Rows are points. To make a cloud, some directions were put in groups of two or more. Within a group, all points are equally far from the middle, so they leave a hole (a ring in 2 directions, a hollow ball in 3). The other directions are filled evenly. Then the cloud was stretched, turned, moved and blurred a little. Count the holes, and give their numbers of directions, smallest first.
(in the rows, 128 means zero)

Cloud (14 x 2):
[[126 139]
 [ 76 118]
 [101 121]
 [134 180]
 [130 145]
 [144 147]
 [139 146]
 [134  67]
 [157 145]
 [ 87 157]
 [104 127]
 [ 66  98]
 [135 118]
 [ 95  86]]
Holes: 0

Cloud (21 x 3):
[[147 127 104]
 [141  89  90]
 [ 70 117  95]
 [ 96 154 103]
 [102 109  96]
 [151 110  63]
 [143 101 144]
 [134 134  95]
 [127  91  72]
 [102 125 104]
 [133  67  97]
 [101 108 120]
 [141 107  52]
 [136  84 124]
 [160 114 116]
 [133 112 107]
 [ 88 164  99]
 [131 151 123]
 [131 103  69]
 [101 125 132]
 [137 135  94]]
Holes: 0

Cloud, 28 rows:
[[161 136 114 115]
 [100  82 148 154]
 [ 99  72 152 113]
 [103  98 144 130]
 [145  73 158 107]
 [114 144 156 142]
 [150  71  99 128]
 [139 142 120  87]
 [160 123 182 124]
 [155 164 192 120]
 [151 142 133 116]
 [157 133 192 117]
 [137 136 117 158]
 [ 91 136 121 159]
 [126 155 117 177]
 [ 93 112 188 189]
 [143  79 162 137]
 [ 78 141 145 132]
 [129  83 143  88]
 [140  81 129 178]
 [122 140 175 145]
 [169 156 175 133]
 [131 124 168  74]
 [ 95 154 159 165]
 [119 135 137 132]
 [117 150 109 109]
 [155 105 133 169]
 [125 136 149  91]]
Holes: 0

Cloud, 51 rows:
[[112 155 153 155 145 141]
 [ 95 162 155 113 148 132]
 [102  72 106 160 131 123]
 [108 143 160 147 106  93]
 [ 80 112 165 146  93 144]
 [129 116 185 152 115 132]
 [123  68 171 132 140 134]
 [ 97 138 145 118  81 129]
 [167 100 108 146 153  86]
 [126 171 144 142 151 120]
 [ 90 128 190 132 156 129]
 [ 94 152 153 146 154 136]
 [119 127 152 140  93  70]
 [149 129 167 107  92 147]
 [ 90 100 178 128 165 130]
 [148  70 161 157 130 159]
 [109 139 205 112 130 170]
 [114 115 166 155  80 113]
 [103 147 144 106 174 169]
 [125  72 150 118  81 108]
 [158 110 176 126 166  86]
 [168  88 149 150 160 140]
 [ 97  99 165 146 107  87]
 [142 152 163 154 163 112]
 [158 145 127  99 140 143]
 [138  88 142  91  90 134]
 [106 112 134 172 144 135]
 [ 90  81 122 103 100 105]
 [117 145 148 130  74 136]
 [129  71 168 110 127 120]
 [137  72 114 154 153  82]
 [149 121 162 150 162  79]
 [129  80 172 135 144 105]
 [128  83  98 160 129 155]
 [ 93 133 130 138 202 117]
 [132 116 177  82 109 168]
 [114  89 121 108 188 127]
 [102  76 139 161 111  74]
 [ 93 130 157 165 138 104]
 [ 86  79 126 164 116 126]
 [ 92 105 153 156 150 142]
 [107 124 109 155 119 169]
 [128  91 137 180 110 102]
 [129 138 103  91 145  99]
 [ 96  77 139 104 135 110]
 [130 141 134  77 153 110]
 [121 107 156 103 115  75]
 [145  79 183 154 119 163]
 [146 123 114  99 111 176]
 [131  81 122  91 141  89]
 [102  79 142 100 134  86]]
Holes: 1 (4)

Cloud:
[[169  94 104 125 167 151  89 118]
 [119 144 148 109 173 132 123  57]
 [154 105 127  86 144  96 159  84]
 [107 147  79  99 123  87 142 113]
 [136 145 121  83 159 157 113  77]
 [ 96 162 145 107  93 128  84  95]
 [107 112 148  99 132 144 119 169]
 [106  95  88 140 117 160  99 113]
 [ 98 127 171 105 149 142 140 150]
 [166 145  91 150 163 173 117 110]
 [142 112 122 166 179 164 117 113]
 [120 132 131  74 132 157  93 142]
 [165 170 105 120 130 143 133 157]
 [143 168  69 112 156 115 138 127]
 [ 71 147  94 125 149 116 156 114]
 [163 144 125 156 122  88 100 168]
 [133 171 122  94 125 102 135 163]
 [135 100 119 147 132 143 133  51]
 [145 107  96 133  93  98 147 137]
 [137 162  98 172 118  92 123  57]
 [ 77 125  84 110 136 151  91 112]
 [169  93 127 102 137  90 133  70]
 [126 173  76 130 148 148 156 104]
 [110  92 100 129 111  82  78 110]
 [122  92 106 163 148 120  85  64]
 [113 143 176  82 113 140 112 121]
 [125 169  98 164 108  88 125  66]
 [ 71 163 111 137 164 133 146 126]
 [ 94 112  65 119 166  99 117 112]
 [154 104 154  94 140  67  95 121]
 [127 109 158 134  90  94 151 135]
 [127 105 114  94 100  80 123  81]
 [138 146  85 153 102 157 154  99]
 [ 98 173  93 138 110 157  73 119]
 [138  95  89  97 137 132 130 149]
 [134 102 126 112 105 156 123 155]
 [167 171 132 118 119 169  95 126]
 [114 101 142 137  92  69 126 113]
 [ 71 121 113 124 129  97 142 142]
 [137 172 115 127  91 167  86 119]
 [ 74 158 117 106 107 143 141 132]
 [122 142  99 192 119  79 124 107]
 [164 171 110 114 139 171  93 129]
 [104 121 132 169 109 159 127 139]
 [148 110 146 175 167 124  80  90]
 [158 141 102 145  78 108 148  94]
 [139 103 116  84 147 159 109  88]
 [176 134 112 171 184 102  90 124]
 [106 146  74 106 142  89 149 101]
 [147 108 155  99 178 118  79  95]
 [132 135 154 165 114 119 153 154]
 [157 163  82 124 184 114  80 111]
 [128 129 145 166 129 137 133 168]
 [122 136  86 191 147 144  79  96]
 [127 147 103 194 159 100 137 125]
 [117 111 110 186 124  77 101 116]
 [169 135 144 147 140 121 147 165]
 [114 118 105 192 143  97 116 137]
 [ 83 115 135 119 140 129  78 154]
 [114 122 108 174 110 126 167 101]
 [ 92 107 109 108 124 127  94 162]
 [143 152 153 179 139 117 160  90]
 [139 173 175 100 152 143 126 104]
 [142 101  82 128 125 153 150 117]
 [179 142 149 131  80 117 130 109]
 [115 111 171 153 109 106 156 114]
 [136 119  78 180 158 106 147 111]
 [127  95 132 144 148 112 120  45]
 [ 79 116 143 132 135 114 168  99]
 [131 164 139 185 131  76  94 110]
 [134 166  84 136 109 138  59 128]
 [158 126 137 143 131 143 122 176]
 [145 160 170 161  95 107 144 126]
 [105 179 114 153 107  80 125 135]
 [104 163 145 135 166  68 129 117]
 [133 170 183 106 147 102 136 101]
 [119 169 102 171 109  93 147  81]
 [173 110 140 161 160  80 134  78]
 [163  97 153 108 164  98 114  70]
 [122 118 144 175 143 113 167 122]
 [145 106  66 152 115 101  95 131]
 [157 108 152  76 127 117 129  86]
 [142 113 141 106 192  79  86 116]
 [175 130 125 153 169 167  99 110]
 [187 114 126 151 163 126  80  85]
 [158  94 124  97 113 107 120  68]
 [136 182 151 149 158 114 161  96]
 [118 115 145 166  84 108 133  81]
 [ 78 160 126 127 115 137  75  89]]
Holes: 3 (2, 3, 3)

Cloud:
[[128 118 206 117 138 157 168 112 110]
 [112 139 106 119 135  89 117 125  96]
 [152 123 159 100 137 179 108 103 147]
 [ 75 137 206 129 131 136 152 193 125]
 [152  85 150 115 143 109  93 142 126]
 [107 158 156 113 115 107 133 146 119]
 [127 130 158 173 120 100 144 145 130]
 [119 146 119 162 141 154 105  99 141]
 [164 165 127 148 159 147  62 174 138]
 [ 70 142 177 103 139 160 101 169 139]
 [148 181 172 137 109 159 134 157 140]
 [ 74 149 145 112  76 169 144 130 119]
 [101 145 185 104 103 120 129 182 130]
 [ 85 201 175 115 152 112 136  94 109]
 [159 110 118 177 189 137 118 168 134]
 [ 78  86 153  99 107 164 111 129 112]
 [101 127  97 135 136 101 105 104  95]
 [126  71 125 133 149 115  79 162 175]
 [116 108 160 118 128 158 104 195 146]
 [159 124  88 172 177 144 104 113 144]
 [140  95 130 115 172 180 111 118 133]
 [156 139 173 109 163 137  99 106 114]
 [151 155 162 114 114 191 142 161 142]
 [ 89 141 180 121 152 169  90 179 154]
 [117  92 138  99 126 155 100 136 147]
 [ 99 109 164  92 134 194 144 149 149]
 [137 130 147 138 138 146 131 159 151]
 [144 135 146 141 184 111 139 186 145]
 [ 86 155 158 150 144 119 108 186  99]
 [112 170 125 130 111 113 100 171 129]
 [ 86 111 136 115 137 152 162  83 138]
 [ 93 119 147 123  73 182 120 150 151]
 [ 98 161 124 145 110 125 144 173 129]
 [ 90 119 168  91  93 145 136 169 137]
 [144  94 120 128 110 138 134 175 157]
 [148 138 125 105 166 142 116 124  93]
 [ 88 106 166  91  91 116  87 162 146]
 [102  98 173  99 178 144 140 103 165]
 [146 127 179 140 165 168 107 138  97]
 [112 131 170 114 155 151 138 152  78]
 [116 154 114 123 132 117 140 162 108]
 [132 119 119 112 137  52 112 119 105]
 [121 126 197 155 137 140 180 171 118]
 [ 99  80 157 117 146 166 123 168 114]
 [114 114 102 138 163 141 144 171 140]
 [ 99 141 172  90 142 170 139 142 124]
 [136  84 156 149 150 152 110 187 123]
 [105 117 101 105 134  81  74 112 129]
 [122  77 134 168 154 193 147 152 169]
 [103 144 124  81  85 158 139 124 119]
 [158 128 178 171 158 125 151 142 153]
 [ 73 121 152 105 168 140 104 118 145]
 [ 84  63 137 139 151  85 107 116 141]
 [ 75 158  99 142 158 127  82 151 118]
 [ 94  87 154 107 125 135 145 193 133]
 [ 67  63 163 173 130 119 136 137 153]
 [139 196 132  67 124 100 110 121 127]
 [130 104 123  88 134 132 121 159 141]
 [ 99 157 132 154 159 104 123 158  94]
 [118 168 146 180 167 111 155 152 130]
 [122  83 161  80 134 117 119  94 172]
 [ 95  56 101 141 108 139 115 135 147]
 [154 106 137 121 155 207 104 129 152]
 [157 140 138 128 133 165 135 172 100]
 [107 150 121 114 123 117 124 103  88]
 [135 124 159 153 154 195 143 147 177]
 [106 123 127 155 104 145 121 138 165]
 [145  91 166 140 153 128 159  63 107]
 [105 161 146 184 145 149 134 167  95]
 [103 166 162  86  93 178 171 103 113]
 [140 178 100 134 148 159 125 118 129]
 [122 126 146 138 171 150 170 106 120]
 [ 95 132 137 101  90 129 128 172  93]
 [158  98 164 102 170 131 131 174 131]
 [123 125 109 182 174 134 159 160 102]
 [115 138 148 119 139 154 138 123 108]
 [139 116 125 140 107 128  74 178 120]
 [ 75 104 171  94  78 146 164 171 103]
 [ 96  76 167 126 106  99 137  82 123]
 [ 45 153 137 148 100 109 121 168 164]
 [138  88 149 145 103 143 141 173  86]
 [ 69 120 131 146 159 128  90 135 136]
 [150 149 139  85 134 183  89 139 122]
 [154 186 137 120 136 181 140 102 142]
 [148 181 148 117 137 194 153 118 146]
 [157 138 207 148 170 134 126 155 141]
 [ 81 159 140 193 156 136 177 131 118]
 [100 110 113 138 151 151 128 152 118]
 [131  77 129  94 158 156 132 159 140]
 [ 79 115 165 118 162 114 116 125 129]
 [129  76 108 130 124 103 126 129 131]
 [ 90 138  97 145 144 201  97 175 131]
 [ 91 123 188 130 100 152 134 194 107]
 [124 161 112 171 168 132  64 172 128]]
Holes: 0

Cloud:
[[146 121 102 129 166 119 110 152 141]
 [126 152 112 110 117  74 132 117 109]
 [148 123 179 101 151 140 118 126 121]
 [100  98 100  93 120  61 139 115 158]
 [116 150  79 121 136 152  95 100 138]
 [181 120  87 150 109 158 149 112 123]
 [121 125  72 125 157  65 156 123 107]
 [144 112 123 137 119 137 121  68  87]
 [167 118 138 118 112  88 109 147 122]
 [150 139 106 103 108 134 152 145 137]
 [137 108 113  97 162 104 150 136  81]
 [134 117 100 155  89 126 128 111 151]
 [211 111 105  94 158  96 159  84 116]
 [155 132  97  78 119 110 161 104 164]
 [170 137  94  83 103  95 139 103 139]
 [115 104  99 107  96  88 142 160  90]
 [127 116 134 128 129 123 159 108  50]
 [173 134 103  80  85  58  99 104 115]
 [180 140 141 112 160  83 172 140 149]
 [209  96  81  80 117 140 113 124 135]
 [138 140 101  78 117 135  53 119  86]
 [133 120 133 150  93 124  98 159  85]
 [106 119 123 118 148 132 105  52 161]
 [166  97  98 145 153 144 144  96 142]
 [162 127 111  84 123 112 156  76 131]
 [135  74  87  80 128 115 128 138 114]
 [114 114 133 142 145 121 124 106 159]
 [149 150  67  77  93  93  88 150 127]
 [172  83 144 123 143 103 116  92 112]
 [181 103 102 159 129  92 114 102 155]
 [164 158 131 130 112  75 142 121 139]
 [168 158  76 141 120 150 106  87 142]
 [185 149 110 140 143 147 130 104  61]
 [147 130 103  80 120  86 156  78 165]
 [110 152 138 106 146 167 121  89 132]
 [168 125  74  74  81  80 134 109 139]
 [163  77 131 122 146  86 123 148 149]
 [146 135 142  97 116  90 157 151 127]
 [186 122 110  93 165 140 140 111  80]
 [125  81 117 135 103  77 134 134 167]
 [114 120  65 139 139 134 132 117 135]
 [175 145 161 165 105 121 133 127 123]
 [124 128 176 153 112 106 147 137 124]
 [164 141  79 123  76 119  78  80 145]
 [180 144 153  97  61 121 111 110 137]
 [145 145 154 118 107 148 121  97 171]
 [ 93 102 102 119 105  99 123 128 162]
 [160  94  88  82 143 144 117 146 108]
 [ 99 119 144  48 116  62 113 126 124]
 [106 155 135 116 159  74 130 141 149]
 [144 162 121 127  92  90 107  89 125]
 [170 184 127 126 116 174 157 120 115]
 [161  81 100 124 127  92 157 130  97]
 [ 91 161 120  83 112 136 123  93 103]
 [190 125 120 118 143 134  72 114 146]
 [144 114 150 112 117 162 101  96  88]
 [131 198 126  65  95 155 106 111  75]
 [176 144 101 100 151 139  76  91 139]
 [207 108 142 103 149 139  61 143 137]
 [120 134 117 121 122 129 120 122  95]
 [136 137  98 128 127  93 119  61 119]
 [105 127 108 114 129  91  79 103 115]
 [186 135  77 123  85 121 136 173 130]
 [130 113 119 101  96 148 146  69 104]
 [182 150  97 101 158 146 181 168 146]
 [126 114  84  41  97 143 138 139 141]
 [148 170 146 119 104 120 128 129 137]
 [110 103 116  80  85 106 138 125 118]
 [ 97 147 140  55 100  98  82 142 127]
 [158  96 146 121 114 164  77 101  89]
 [123 126  85 131  81 104 156 103 144]
 [182 138 148 149 120 143 162 109 157]
 [159 125  96 150 118 148 140 137 102]
 [178 143 127 180 132 129 145 105 118]
 [175 151  99 142  79 124 176 101 111]
 [125 155 108 132  69 135 138 134 127]
 [ 83 158 157 125 121 102 146 122 105]
 [144 147 107 142 122 111 117  79 142]
 [125  82  74 151 173 113 158 140 134]
 [126 119  96 111 141 111  91 164  83]
 [184 108 104 140 159  91 164 129  76]
 [132  82 111 150 158 111 164 124 144]
 [162 135 189  80 167 136 143 128 104]
 [113 118  71  68 155 148 108 121 145]
 [158 125 112  71  87  69 115 117 134]
 [151  61  65 132 107 134 121 115 110]
 [153 162  89  88 126 125 108  87  85]
 [119 135 131 106 115  96 124 132 170]
 [125  95 119  99 102 125 121  92  66]
 [127 118 101 133 137 153 118  51 117]
 [130  76 100 122  98 191  83 128 115]
 [137 182 116 119 124  67 173 113 152]]
Holes: 0

Cloud (105 x 9):
[[121 138 153 165 149 111  66 106  78]
 [134 101 141 182 123  62 113 145  78]
 [130 177 133  74 126  91 150  88 130]
 [137 135 121 152 161 110 165 127  79]
 [117  83 120  96 153 132 151 171 167]
 [148 153 121  94 101  73 143 151 111]
 [163 119  72  98  78 148 160 125 134]
 [ 96 193 136 118 125 118 132  99 170]
 [ 80 134 160  87 120 121  83  83 125]
 [113 113 165 159 134  76 131 115 127]
 [132 113 149 150 129 124 104 189 124]
 [ 99 175 158 161 172 114 115  71 101]
 [ 95 149 153 125 155 124 139 127 107]
 [139 174 112  84 124  72 108 147 108]
 [154 125  55 165 107  94 104 131 122]
 [113 145 127 167 123 121  75  78 113]
 [ 99 186 179 105 153 101 130 104 146]
 [ 99 124 131 124 114 149 167 129 167]
 [177  72  86 166 128 132 140 122 104]
 [ 78 141 137 122 115  96 123 115  92]
 [140 217 153 139 120 121 111 130 154]
 [143 178 102 156 105  98 110 130 121]
 [ 92 176 101 138 154 102 117 101 165]
 [100 168 107 162 105  73 114  87 136]
 [ 75 116 169 112 125  93 120 137  95]
 [ 54 118 120 168 127 148 155 114 125]
 [ 97 152 106  99 102 131 101 165 155]
 [ 94 175 120 171 166 116 131  72 115]
 [187 147 135 120 100  76 113 154  97]
 [117 120 145 197 136 184 148 150 149]
 [106 189 156 192 150 117  84 113 129]
 [ 97 113 121 146 153 130  82 130 106]
 [122 110 154 134 158 178 129 113 153]
 [109 173 104 113 118  70 133 176 147]
 [112 133  63 144 143 164 141  80 152]
 [157 126  88 116 115 119 105  89 124]
 [130 125 111 130 160 172 137 130 162]
 [162 156 156 165 155 110 147 103 108]
 [100 128 157 131 125 106 153 139 135]
 [108  97  96 108 133  63 115 151  87]
 [119 160  63 155 112  95 161  57 118]
 [116 194 118 115  99  95 127 131 121]
 [160  82 179 134 104 166 139 141 110]
 [ 95  91 123 179 125 182 111 129 131]
 [179 185 161 120 107 119 136 131 113]
 [ 76 103 140 117 119 131 111 144 133]
 [179 139 122 114  87 148 139 138 167]
 [118  65 125  95  88  81 106 163  87]
 [122 188 129  86 142  96  92  98 115]
 [114 110 110 155 112 104  87  95 108]
 [ 99 110  98 172 120 119 168  88  81]
 [154 101 145 191 109 109 113 116 107]
 [123  79 142  94 157 131 127 131 141]
 [109 136 164 145 117 188 129 123 133]
 [182 175 146 150 170 132 132 146 170]
 [145  98  78 114 117 122 166 118 155]
 [ 94 121  93 120 148 110 110 126 102]
 [146  94 151 160 117 160 111 142 174]
 [109  97 190  97 139 165 159 105 127]
 [141  90 107  94 112 141 157 102 109]
 [ 51 140  88 141  71 104 168 103 156]
 [151 201 110 122 127 136 125 161 157]
 [123  68 127 153 158 115 154  90 132]
 [157 116 104 159 123 143 124  99  88]
 [130 148  65 164 129 138  97 108 144]
 [167 144  72 111  96  83  94 166 135]
 [180 135  78  86  76 145 128 115 183]
 [143 121  92 148  84 133 125 123 100]
 [118 109 111  98  81 145 154  61 134]
 [100 103  80 169 126 125 144 103 123]
 [ 84 131 139 119  86  92 146 101  99]
 [107 107  83 128 156 105 146 149 153]
 [146 133 117  92 133 117 134 147 114]
 [160 147 115 116  93  79 142 106 119]
 [133 158 133 161 128 168 139  92 126]
 [128  67 106 144 117 119 115  72  97]
 [ 89  94 147  95 123 127 121 123 166]
 [146 135 150 122  71 148 148 107 150]
 [106 136 130  85 132  96 105 128 169]
 [ 98 125  97 133 142  92 129 108 156]
 [ 86 170 125  65 138 121  99 131 150]
 [128 161 175 155 133 115 135 167  83]
 [121 134 108 185  78 125 136  95 157]
 [118 166 128 127 113  82 117  99 122]
 [116 143 109 169 122 117 157 110 147]
 [133 141 125 131 121  98 177 172 171]
 [106  98  73 102 103 124 135  92 169]
 [ 90 156  63 186 101  81 130 113 128]
 [ 74 114 106 112 105 114 103  76  98]
 [102  97 164 110 142 114 148 157 136]
 [100 141 126 117  95 146 150  88 172]
 [ 84  87 107 141  94 122 132 135 125]
 [123 139 136 161 170 115  88 127  71]
 [114  67 130 147 116 138 105  80 102]
 [153 149 176 176 123 163 140  93 123]
 [130 109 129 119  87 139 119 168 158]
 [134 155 108 127  81 111  98 140 172]
 [ 87 128  88 133 182  95  88 108  56]
 [138 214 136 114 146  94 105 112 138]
 [134 124  75 126 111 120 165  91  96]
 [133 130 124 132  67 116 125 115 126]
 [158 121  93 125 169 150 120 178 141]
 [159 128 121 204 101  99 138 126 131]
 [143 132 131 131  60 115 115 140 110]
 [128 167 146 141 123 154  97 128  86]]
Holes: 0

Cloud (108 x 9):
[[112 163 145  87 122  97 112  84  99]
 [175 130 182 139 148  81 124 151 107]
 [148 171 139  80 138 151 125 102  46]
 [ 42 148 132 108  70 104 134 128 118]
 [ 89 155 155 139 157 100 113  50 124]
 [143 130  93 134 105 127 102 136 134]
 [114 170 180 140 191 106 133  92 110]
 [136 115 178 151 183 153 149 149 106]
 [160 117 114 129 171 150 105 152 153]
 [ 99 118 124 176 150  80 103 111 120]
 [ 88 100 160 121 187  89 106 110 117]
 [110 105 106 180 118  50 134 126 162]
 [145 130 153 175 107 103 130  89 115]
 [150 158 123 132 139 150 108  78  91]
 [128 119 131 149 148 124 103 130 115]
 [ 45 181 111 119 121  78 166  90  92]
 [128 144 115  92  71 143 162 126 119]
 [141 183 128 164 182 131 100 115 107]
 [113 140 125 147 130 111 144 150  87]
 [182 144 114 132 164  93 107 159 107]
 [111 134 145 136 222 146 130 133 140]
 [133 119  79 172 133 196 130 131 129]
 [119 151 154 196  95 116 128  99 114]
 [ 79 136 115 172 168 125 100  91 129]
 [ 57  96 107 102 140  86 146 131 110]
 [154 141  97 127 167 142 110 133 112]
 [100 161 125 168 187 123 105 118 122]
 [127 181 110 197 131 110  73 116 140]
 [129 147 138 134  75 135 175  96  95]
 [157  80 133  96 120 118 101 116 132]
 [160 142 160 158 154 185 112 108 157]
 [ 74 145 131 138 113  97 170  52 106]
 [133 159 151  84 162 144  94 163 109]
 [101  93 123 131 181 134 119 123 133]
 [103 186 156 127 165  84 125  90 105]
 [103 146 120 152 148 104 114  78 133]
 [ 87 120 107 125 149 148 109 135 108]
 [ 62 152 134 121 114 102 114 134 145]
 [102 161 127 126 180 179 122 134 118]
 [ 91 185 112 128 142 139 108  87 130]
 [129  85 109 152 151 167 141 160 139]
 [145 158  87 153 127 177 124 102 115]
 [104 182 144 159 138 118 147 143  73]
 [132 122  65  85 148  99 128 135 101]
 [145 137 102  84 145 148  78 103 165]
 [ 90 110 160  76 151 115 103 124 100]
 [131 133 121 181 152 113  99  98 136]
 [142 138 125  97 105 137 120  89 100]
 [100 134 158 106 117 130 112 118 164]
 [113 127 167  97 104 143 122 120 130]
 [151 107 134 160 107 131 111 101 138]
 [ 73 121 135 184 125 110 127 100 147]
 [125 150  75 189 136 115 131 178  97]
 [100 133 147  97 155 137 128 182 116]
 [130 165 123 140 130  87 131 150  92]
 [ 88 140 113 190 119  89 140 124 132]
 [ 60 135 159  76 165  81 101  85 133]
 [ 96 111 151 123 153 105 123 149  93]
 [161 123 114 127 117  97 170 120 135]
 [102 115 165 166  98 183 158 157  99]
 [ 78 155 166 135 119 108 102 149  93]
 [122 112 150 111 133  66 137 131  71]
 [145 111 111 160 162 122 127 164 102]
 [141 132  94 160  92 138 101 148  99]
 [ 73 126 147  93  94 144 119 121 163]
 [150 106 149  76 161 153 143 118  88]
 [148 157 133 158 152 105  96 105  93]
 [133 137 131 145  91 109 163 120  94]
 [120  73 133 121 153 150 159  81 142]
 [ 79 165 108 156  86  95 149 118 126]
 [188  96 117 108 161 111 123 182 114]
 [ 75 157 107 118 108 106 133 142 111]
 [109 137 108  81 139 134 111 152 152]
 [127 161 113 126 125 136 106 125  72]
 [120 152 146 183 100 155 144  97  73]
 [104 151 118 147 165 135 126 112 136]
 [ 80  98 132 165 131 170  72  97 138]
 [178  98 115 168 126 143 133  93 124]
 [174 118 166  96 133 160 105 170 118]
 [ 86 105 120  93 154  72 131 107 147]
 [ 80 120 141  95 128 120 116 121  88]
 [ 84 144 108 188 137 120 132 130  69]
 [120 128 101  99 192 163 122 140 110]
 [152 136 134 145 147  95 100  85 114]
 [114 102 168  69 166  97 108 114 124]
 [136 121 143 104 127  83 170 134 145]
 [164 118 212 147 156 149 143 178 108]
 [104 152 117 182  84 133 121 111 114]
 [130 117 110 170  72  91 111 118 115]
 [156 115  67 155 136 159 149 141  99]
 [123 120 143  76 156 163  97 122  93]
 [ 93 139 127 148  82 179 156 115  74]
 [ 98 125 200 127 110 161 114  70 141]
 [117 115 105 136 118 113 113  88  76]
 [ 83 137 158 166 148 152 142 130  84]
 [120  74 156 103 126  60 151 165 140]
 [ 95 161 135 168 126 114 155  61 112]
 [149 141  99 142 113 152 135 132 125]
 [104 122 122 174 116 141 100 127 101]
 [135 103 100 116 135 101 112  51 113]
 [191 147 170 161  97 144 121 102 101]
 [ 89 168 104 120  50 145 152 114 115]
 [121 159 144 138 143 102 160  71  89]
 [126 113 114 146 125 144 114 170 119]
 [120 109 166 104 133 124 130  61  87]
 [ 94 191 114  97 125 156 123  87 113]
 [ 99  78  97 170 120 162 139 111 136]
 [156 132 125 113 120 140 160  92  53]]
Holes: 0
